Each row is a point. The last column is the point's height on a tilted bowl or saddle (a function of degree 2), plus a little noise. Count its main directions that bend up, bend down and stay straight.
In the rows, zero is written as 128.

Points (12 x 3):
[[192 135 165]
 [153 156 161]
 [155 141 155]
 [126 104 140]
 [140 161 163]
 [103 193 189]
 [ 82 152 171]
 [ 45 117 178]
 [101 123 151]
 [112 128 149]
 [121 135 151]
 [150  63 138]]
Directions: 2 up, 0 down, 0 straight

Points:
[[ 93  75  97 116]
 [146 130 168 140]
 [125 164 130 153]
 [ 66 157  69  75]
 [ 95 168 114 128]
 [ 64 142 128  78]
 [ 96 129 113 127]
 [146 153 168 151]
 [121  74 134 116]
 [178 105 116 110]
 [220 135 124  57]
 [ 85 145 153 100]
 [ 48 136 112  50]
 [ 89 147 106 120]
 [154 168 175 159]
 [138  98 114 136]
 [119 100 149 123]]
Directions: 0 up, 2 down, 1 straight

Points, 27 rows:
[[164  81  84 101  85]
 [134  53 172 115  95]
 [102 109 146 160 116]
 [116 161 209 130 125]
 [ 85 148 116 157  96]
 [ 99 121 147  84 125]
 [ 93 147 158  70 127]
 [158 132 171 160 104]
 [111 133 188 146 132]
 [111 152  77 163  84]
 [ 77  69 166 156  94]
 [111  93 163 172 117]
 [126 193  96 148  62]
 [170 129  99 173  84]
 [105 211 117 116  53]
 [148  72 141 126  97]
 [136 122 113 193 100]
 [ 74 148 128 111 100]
 [146 106 104  72 111]
 [159 114  95 102 102]
 [161 136 120 129  99]
 [ 87 116 145 137 115]
 [147 169 137  82 100]
 [ 87  84 191  87 127]
 [179 180 132 141  53]
 [126 113 130 196 106]
 [124 133  79 131  97]]
Directions: 0 up, 2 down, 2 straight

Points:
[[ 86 142  60 168  35 156 187]
 [156 103 133 115  98 127 104]
 [162 133  76 111  90 103 157]
 [140 126 106 112  77 155 118]
 [180 151 175  89 104 109  64]
 [159 151 148 120 188 156 115]
 [112 173  83  91 111 152 111]
 [ 87 105 101  85 158 142 157]
 [156  81 114 173 139  91 152]
 [116 110 135  65  84 194  90]
 [132 106 200 119  91 132  79]
 [179 147 149 182 114  94  31]
 [161 192 111  82 156  85 111]
 [174 164 160  91 133 169  88]
 [109 146 198 184 212  59 114]
 [160 151 133 148 126 113  76]
 [139  76 135 110 139 133 134]
 [202 102 146 104 130  67  57]
 [117 183  79 126 102 102 122]
 [131  96 133 113 196  97 166]
 [150  91 118  75 162 107 123]
 [167  63 145 126 152 129 123]
 [168  96  49 171  98 128 181]
 [157 115  97 199 116 114 136]
 [110 168  98 140 156 153 101]
 [136  75 142 124 105 118 127]
 [112 107 147 150 140  98 149]
 [137 146 100  78 126 102 134]
 [148 140 110 121  71 120 122]
 [139 152 142 145 160 122  97]
 [ 95  84 169  61 156  81 144]
 [142  70 140 153 126 157 153]
 [ 73 179 115 144 161  84 100]
 [172 161 104  43 145  63 156]
 [166  99 131 121 122 170 103]
 [138 123  92 136  92 142 136]
 [137 140  82  73 131 153 120]
 [ 71  87 116  81 174 127 191]
 [113 155 125 159 109  84  98]
 [127  92 144 120 111  66 120]
 [123 104 121 148  48 150 138]
 [192  83 110 100 118 129  95]]
Directions: 2 up, 2 down, 2 straight

Points, 62 rows:
[[120 149 161  95 127 101 144 143 137]
 [118 146 115 118 119 125 132  78 136]
 [145 154 185 126  60 115 154 176  93]
 [205 126 123 112  51 216 144 125  79]
 [144  70 147  85 160 142 100  90 191]
 [129 104  59 103 113 119  98 126 155]
 [205 107 106  94 110 160 167 123 170]
 [160 113 150  72 128  84 127 116 184]
 [131  51 163 198 119 139 117  79  91]
 [100 109  92 153 152 124  65 110 135]
 [113  70 144 175 113 136  81 113  99]
 [156 138  96 158 110 106 121  52 131]
 [149 100 128 108  95 102  69 123 155]
 [160 172 109 105 109 146 130  78 127]
 [ 89 181 151 110 138 156  96 102 130]
 [150 117 166 169 116 165 139 141 118]
 [215 144 143 105 109 123 156  97 169]
 [ 61  78 128 179  86  98  81 181 126]
 [155  92  99 100 125  95 129 140 174]
 [118  67 145 157  88 124 131 128  91]
 [107 190  56 149 135 150 135 125 105]
 [111  98 185  99 151 120 150 170 137]
 [105 141  70 135  86 105 150 143 117]
 [120 131 147  83  91 139 188  76 164]
 [123 194  64  76 111 121 143 127  82]
 [ 21 142  81 165  89 114 121 114 144]
 [138 114 137  93 177 145 180 136 186]
 [ 97  88 194 119 142 104  70 145 137]
 [104 171  96  92  88  78 170 106 111]
 [180  92 124 138 104 106 142 117 142]
 [148 113 129 107 106 114  45 105 161]
 [132 167 130 128 140  87 162 125 134]
 [174 122 157 145 108 115 178  63 175]
 [137  83  95 100 131 120 195 166 167]
 [129  98 105  97 100  36 182 130 170]
 [ 97 114  97  90  83  84 122 140 135]
 [ 82  92 173 170 112 148 156 141 112]
 [171  74 109 126 163 113 208 131 217]
 [202 111 125 170  98 149 155 106 140]
 [161 122 120 137 154 106 165 188 163]
 [118 174 131 146 107 153  65 139 109]
 [104 146 127 151 178 120 115 112 128]
 [103 158 100  76 143 129 136 120 135]
 [144  90 138 139  95 130  94 169 106]
 [118 112  79  39 171  71 157  75 224]
 [ 71 147 133 115 101 186 167  44 182]
 [ 74 103  96 109 157 127 116 111 150]
 [ 36  88 123 140 108  83  71  95 144]
 [179 173 109 134  74 104  96  45 108]
 [ 83 158  71 125 161  96 126 158 139]
 [129 119  80 128 137 106  72 200 175]
 [ 91 109 110  59 163 131 107 125 179]
 [148 112 148 127 122 154 142 104 144]
 [145 118 141 156  93 119  95 144 111]
 [140 126 150  81 158 155 164 205 144]
 [118  99 135 119  88 119 164 167 103]
 [124 113  95  77 147 226 165 174 127]
 [ 89  48 148 118 150 122 112 101 134]
 [141  89  91  78 144 113  97 137 199]
 [187 109 139 182 174 164 166 148 170]
 [131 146 121 163 101 189 149 154 111]
 [167 158  82  67 121 145 130  93 148]]
Directions: 3 up, 2 down, 3 straight

Points:
[[113 200 203 155 157 182 187  97 185]
 [154 205 151 160 161 126  88 138 158]
 [105 142 124 174  77 169  77 108 151]
 [118 105 185 120 101 154 136 102 158]
 [185 149 170  94 125 134 169 158 171]
 [159 164 154  98 114  84 162 104 126]
 [151 135 170 122  93 117  98 123 150]
 [154 127 141 147 173 127 133 158 152]
 [133 145 119 142 137 152  81 102 146]
 [119 154  98 160 124 162 132 154 123]
 [131 168 144 138 107 162 120 146 126]
 [108 106 172  83 136 140 122 136 184]
 [114 121 161 131 136 130 107 115 148]
 [ 87 166 144 104 125  90 109 101 162]
 [108 119 190 131 101 133 175 140 152]
 [115 129 157  70 120 111  94 109 194]
 [152 161 161 126 132 129  90 103 148]
 [148 119 124 137 112 129 137 113 113]
 [130  92 156 162  67  82 124 103 146]
 [ 91 126 112 161 127 152 118 166 146]
 [127 118  69 119  96  89  81  93 183]
 [152 123 154 124 140 119 155 101 126]
 [139 185 153  97 114 135 146 124 137]
 [106 184 145 186 163 102 113 143 147]
 [172 123 131 126  83 136 124 111 128]
 [131 146 159 150 133 162 107 138 142]
 [199 146 131 123 130 133 146 131 133]
 [ 71 128 164 103 111  90 157 102 170]
 [125 100 123 132 165 114  95 217 223]
 [130 141 116 107  96 128 128 155 137]
 [164 158 153 170  81 120 109 146 127]
 [148 185 132 158 123  88 188 137 101]
 [ 96 141 194 135 143 145 156 137 160]
 [158  91  96 157 122 139 154  95 124]
 [123 164 114 172 152 137  99 192 171]
 [ 82 122 150 130 112 135 170 106 138]
 [146 188 195 115 149 102 146 119 145]
 [107 130  82 132 135 112 104 116 148]
 [ 77  70 106 124 143 126 145 164 189]
 [118 158 146 124 152  98 125 101 129]
 [144 147 126 105 124 132  99 148 149]
 [137 148  83 121 143 101  68  94 175]
 [175 122  96  76 129 144 167  57 175]
 [137 168  89 165 160  61  91 104 143]
 [122  95 116 131  71 139 140 139 135]
 [110  96 124 106  57 132 102 144 174]
 [127 111 137 111 149 182 105  98 165]
 [150  94 176 202 158  67 101 120 179]
 [161 142 177 113 133 113  93  99 164]
 [172 163 149 133 158 173 120  82 157]
 [139 177 112 182 118 131 100 162 137]
 [166 111 172 113 140 134 124 117 160]
 [169 137 167 115  84 135 116 124 148]
 [127 108 137 140 111 102 140 154 133]
 [190 141 115 110  89 100 129 149 147]
 [ 84 148 120  94 117  60 131 182 203]
 [154  88 150 166 112 113  96 168 172]
 [175 183 174 140 124 152 187  83 135]
 [163 179 121  82 124  57 114 171 186]
 [105 137 169 163  46 124 136 134 145]
 [135 139 154 116  90 137 128 105 128]
 [152 110  89 109 135 119 128 176 164]
 [105 148 177 156 102 113  69 124 173]
 [130 119 159  82 159 101 159 118 166]
 [154 167 162 112 118  90 145 200 170]
 [140 102  82 109 108 135 125 165 155]
 [113 108 167 158 155 166 161 158 163]
 [131 127  83 122 126 164 147 177 140]
 [ 92 151 161 103 119 173  93  78 182]
 [ 95  89 142 152  62  66 131  97 173]
 [112 130 133 151 109  99  93 140 145]
 [104  78 149 122 126 134 115  95 168]
 [ 78 153 158 110 178 139 109  99 188]
 [192  99 133 151 152 128 100 154 178]
 [122 124 140 129 187 139 152 105 153]
 [159 144 147 137 150 119 249 106 150]
 [125 152 119 139 112  98 125 103 113]]
Directions: 7 up, 0 down, 1 straight

Points:
[[104 130  58 161 182 102 148 136 162]
 [192 150 100 125 139 127 140  56 180]
 [ 41 110 125  83 165 124 120  98 110]
 [ 96 203  73 163 128 125 133  86 154]
 [141  86 115 182 109 139  81 158 180]
 [144 129 142 113 103 121 153 210 138]
 [133 150  83  91 137 159 103 110 161]
 [ 82 150 101 122 134 135 133 139 130]
 [109 152 137 143 113  82 175  92 127]
 [142  98 124 172 112 109  92 123 152]
 [172 153 149 187 117  60 104 115  86]
 [107 104 122 167  94 145 131 122 155]
 [113  42 114 121 102 124 102 105 177]
 [110 108 143 206 136 179  84 189 211]
 [132  93 141 118  80 114 150 116 144]
 [116 102 129 179 131 125  42  44 171]
 [142 129 124 151  56 118 105 156 144]
 [145 143  51 166 186 164  44 126 243]
 [148 124 123 138 138 155  88 137 158]
 [ 82 145 128 159 130 173 146 112 148]
 [136 122 137 149 145 161 139  44 164]
 [152 147 122 127 150  74 129  56 137]
 [148 105 233 171 184 126  23 151 149]
 [129 166 139  86 126 187 136 146 148]
 [134 139 122 120 120 169 123  91 156]
 [150 153 121  92 145  90 160 104 128]
 [147 119 157 107 180 160 146 111 146]
 [111 163  87  74 108 127  90  59 174]
 [ 41 168 143  71 130 155 141 134 110]
 [129 124 153 132 142 162 152 181 146]
 [133  90 111 124 126  65 128 132 154]
 [167 133 109 112 106  52  86  82 157]
 [176 118 128 117 110 200 101 144 189]
 [144 162 104  99  97 100 108  99 140]
 [122  77 201 194 128 124  78 173 155]
 [177 137 112 133 111 134  91 139 146]
 [ 78 102 117 132 167 122 149 104 125]
 [ 90 162 111 142  91 119 100 120 143]
 [ 93 112 106 174 131  91 116 150 159]
 [127 156 151  69  72 219 138 176 191]
 [130  80 172 154 128 126 122  94 135]
 [165 187 207 131  93 133  90 156  79]
 [ 68 151 129 164 145  91 144 145 129]
 [132 140 131  41  94 196 207 154 149]
 [ 76  96 129  89 156 116  57 113 166]
 [154 125 118 123 134 134 180 116 146]
 [155 199 118 116  89 114 158  70 148]
 [107 108 102 146  46  98 146  67 196]
 [138 231 133 126 145 130 110 152  99]
 [142 159 114  14 123 165 177 145 132]
 [126 142  85 174 136  68 129 163 157]
 [120 177 165  77 145  95 132 117  99]
 [120 141  85 128  92 126 144 113 156]
 [134 109 133 191  99 134 108 104 146]
 [ 92 144 101 136 196  69 115 121 138]
 [165 168 143 119 104 115 150 133 122]
 [145 142 176  68 116 164 101  58 156]
 [ 97  77 172  96 161 130  83 119 149]
 [103 111 102 119 124  96  42  87 185]
 [145 133  96  94 121 141  78 152 160]
 [111  56 201 138 149 158 200 158 138]
 [107 106 128 123 135 174  82 153 172]
 [144 141 106 143 147 153 142  55 170]
 [144 171 103  97 161 157  81 106 151]
 [118  51 134 166 166  92 113 131 178]
 [126 143 176 188 111 138 111  79  98]
 [171 105 136 131 123  96 182  74 170]
 [ 92 178 133 174  53 140 148 147 157]
 [102 165 131 148 162 166 104 186 166]
 [138 164 118  54 124  73 135 136 123]
 [ 92 155 145 165 144 141 133 142 129]
 [153 109 120 115 171 119 116  97 154]
 [148 148 181 137 125 159  98 176 137]]
Directions: 5 up, 1 down, 2 straight
